Each row of a before or after table is a point. One or more steps were done to the points. Then noise was added and the rows were shuffled. The steps act on columns, c1 being the first. Write out the steps. A step turns or swaps two columns, mirrors them in a line or flattens them onto one, adds a multiple of one to another, or multiplies or shifts one. Angles are multiples of 10 degrees, from the lower column toward the higher: turns from -170 to 170, lines from 10 to 170 but not 90. Use the fewest steps. Two steps may share a column if one is a turn and the other turns, adds or multiplies; they go together, in the order done. Otherwise the lowest column goes first.

Before (10 x 2):
[-0.077 0.018]
[0.062 -0.006]
[-0.072 -0.034]
[0.026 0.013]
[0.006 0.058]
[0.050 0.009]
[0.002 0.089]
[-0.027 0.021]
[0.029 0.017]
[-0.007 -0.030]
After (10 x 2):
[0.127 -0.017]
[-0.151 0.056]
[0.102 0.029]
[-0.141 -0.101]
[-0.013 -0.090]
[-0.055 0.064]
[0.014 0.177]
[0.057 0.060]
[-0.002 0.260]
[0.050 0.035]
Steps: multiply c1 by 2; multiply c2 by 3

Before (8 x 6):
[0.053 -0.004 0.053 -0.049 -0.025 -0.038]
[-0.075 -0.010 -0.005 -0.051 -0.026 0.032]
[0.056 0.017 -0.006 -0.043 0.043 0.062]
[-0.038 0.014 0.008 0.012 0.085 -0.006]
[0.003 -0.043 -0.020 -0.005 -0.008 -0.069]
[0.011 -0.067 0.002 0.009 0.030 0.010]
[-0.023 0.002 -0.045 0.039 0.068 0.065]
[-0.063 -0.056 -0.003 0.058 -0.051 -0.054]
After:
[-0.075 0.047 0.031 0.060 0.027 -0.023]
[-0.061 0.006 0.008 -0.054 0.051 0.015]
[0.054 -0.011 -0.014 0.010 0.078 -0.003]
[0.032 0.058 0.029 0.012 0.003 0.003]
[0.047 -0.021 0.037 0.039 0.055 0.025]
[0.066 -0.019 -0.005 -0.042 -0.028 0.025]
[-0.007 0.028 0.041 -0.005 -0.011 -0.025]
[0.005 0.029 -0.045 -0.049 -0.060 -0.014]
Steps: turn c1 and c5 by -60 degrees; turn c2 and c3 by -150 degrees; multiply c6 by 0.4

Before (14 x 11):
[-0.038 0.077 0.000 0.048 -0.022 -0.075 0.049 0.023 -0.003 0.081 -0.087]
[-0.008 -0.002 -0.066 -0.051 -0.014 -0.032 -0.027 0.014 0.066 -0.047 0.074]
[0.026 0.074 -0.051 -0.065 -0.021 0.031 0.016 -0.063 -0.021 0.051 0.042]
[-0.046 -0.001 -0.017 0.050 -0.014 -0.077 -0.016 -0.035 0.007 0.082 -0.069]
[0.113 0.046 -0.045 -0.047 -0.045 0.053 -0.014 0.009 -0.006 0.022 0.093]
[-0.003 -0.034 -0.104 0.012 -0.036 0.005 -0.006 0.006 0.011 -0.009 0.036]
[-0.063 0.031 -0.024 0.070 0.053 -0.035 -0.015 0.008 -0.024 0.035 0.005]
[-0.034 -0.047 -0.036 0.017 0.041 -0.050 0.008 -0.004 -0.012 -0.031 -0.030]
[-0.027 -0.024 -0.018 0.030 0.006 0.003 -0.042 -0.011 0.076 -0.029 -0.023]
[-0.048 -0.012 0.010 0.001 0.030 -0.014 0.039 0.025 -0.015 0.092 -0.028]
[0.006 0.006 -0.033 -0.042 -0.041 0.000 -0.060 0.010 -0.020 -0.046 0.014]
[0.053 0.081 -0.071 -0.043 -0.014 0.061 0.031 -0.007 -0.010 0.018 0.009]
[-0.066 0.038 0.029 0.056 -0.044 -0.020 0.067 -0.023 -0.023 0.059 -0.022]
[-0.018 0.014 -0.085 -0.052 -0.035 0.045 -0.062 0.030 0.020 -0.013 0.028]
After:
[-0.064 0.040 -0.037 0.055 0.031 -0.021 -0.059 -0.022 -0.007 0.061 0.045]
[-0.007 0.000 0.069 -0.053 0.052 -0.031 0.018 0.014 0.084 -0.052 -0.055]
[-0.034 -0.046 0.031 0.017 -0.051 -0.049 -0.014 -0.007 0.019 -0.034 0.006]
[0.024 0.071 0.047 -0.063 0.039 0.031 -0.022 -0.063 -0.044 0.050 -0.027]
[-0.048 -0.013 -0.016 0.002 -0.041 -0.017 -0.041 0.021 -0.002 0.092 0.008]
[-0.038 0.081 -0.009 0.050 -0.023 -0.074 -0.046 0.024 0.050 0.079 0.088]
[-0.019 0.011 0.096 -0.053 0.048 0.045 0.046 0.030 -0.013 -0.014 -0.013]
[-0.004 -0.035 0.106 0.015 0.047 0.003 -0.015 0.008 0.007 -0.010 -0.015]
[-0.066 0.031 0.023 0.068 -0.045 -0.036 0.011 0.004 0.001 0.036 -0.032]
[-0.027 -0.020 0.028 0.030 -0.020 0.003 0.037 -0.008 0.073 -0.029 0.020]
[0.010 0.003 0.044 -0.040 0.045 -0.002 0.054 0.011 -0.017 -0.050 0.006]
[0.114 0.047 0.047 -0.042 0.085 0.053 0.008 0.010 -0.045 0.023 -0.059]
[0.054 0.080 0.066 -0.044 0.014 0.061 -0.043 -0.006 -0.055 0.017 -0.003]
[-0.045 0.000 0.022 0.050 -0.023 -0.076 0.009 -0.038 0.062 0.080 0.066]
Steps: turn c3 and c7 by 170 degrees; turn c5 and c11 by -150 degrees; add -0.7 times c6 to c9

Before:
[0.096 -0.065 -0.012 -0.005 0.033 0.051 0.004 -0.021 0.066 -0.066 -0.023 0.007 0.030 0.082 0.026 0.013 0.029 0.040]
[0.044 -0.044 -0.031 0.044 0.002 -0.030 0.075 0.027 0.048 -0.047 0.077 -0.028 -0.007 0.082 0.025 -0.037 -0.019 0.042]
[0.008 0.025 0.024 0.002 0.021 -0.027 -0.044 0.086 0.023 -0.006 -0.004 0.069 0.038 -0.007 -0.035 -0.036 -0.010 0.077]
[0.035 0.025 -0.005 0.038 -0.048 0.001 0.055 -0.056 0.023 0.052 -0.026 -0.014 -0.080 0.068 0.014 0.062 -0.001 -0.008]
[-0.045 -0.065 -0.016 -0.012 0.026 0.002 0.045 0.067 0.020 0.035 -0.032 -0.004 -0.058 -0.052 0.024 0.063 -0.013 0.056]
[0.064 -0.020 0.046 0.108 -0.054 0.051 0.016 -0.053 0.098 0.049 0.016 0.050 -0.019 -0.049 -0.024 -0.008 -0.007 0.039]
[-0.012 -0.052 -0.057 0.046 -0.099 0.055 -0.010 0.041 0.047 0.006 -0.049 0.100 0.006 0.075 0.064 0.015 0.070 0.013]
[0.058 -0.064 0.026 0.088 0.015 -0.026 0.044 0.035 0.038 0.048 0.053 0.053 0.009 -0.050 -0.063 0.016 -0.009 -0.027]
After (8 x 18):
[-0.012 -0.053 -0.057 0.045 -0.099 0.053 0.017 0.041 0.049 0.006 -0.032 0.099 -0.034 0.074 -0.075 0.014 0.037 0.007]
[0.068 -0.065 -0.010 -0.005 0.033 0.053 0.038 -0.023 0.070 -0.065 -0.012 0.010 -0.001 0.079 -0.033 0.016 0.001 0.060]
[0.039 -0.064 0.026 0.089 0.014 -0.026 0.076 0.035 0.036 0.047 0.026 0.054 0.009 -0.051 0.076 0.017 -0.010 -0.041]
[0.005 0.025 0.022 0.002 0.020 -0.028 -0.057 0.086 0.023 -0.005 0.031 0.072 0.021 -0.008 0.013 -0.037 -0.024 0.079]
[-0.031 -0.062 -0.018 -0.011 0.027 0.001 0.078 0.067 0.020 0.033 -0.004 -0.001 -0.021 -0.053 -0.039 0.062 0.020 0.044]
[0.043 -0.020 0.048 0.109 -0.053 0.052 0.026 -0.051 0.098 0.048 0.011 0.050 -0.003 -0.050 0.026 -0.008 0.003 0.026]
[0.029 -0.046 -0.030 0.046 0.004 -0.030 0.095 0.028 0.047 -0.047 -0.059 -0.029 0.006 0.079 0.055 -0.039 -0.009 0.055]
[0.027 0.029 -0.007 0.038 -0.049 0.000 0.042 -0.055 0.025 0.051 0.002 -0.013 -0.035 0.066 -0.034 0.062 0.041 -0.022]
Steps: multiply c1 by 0.7; add -0.5 times c2 to c7; add -0.3 times c10 to c18; turn c11 and c15 by 120 degrees; flatten c13 and c17 onto the line at 130 degrees
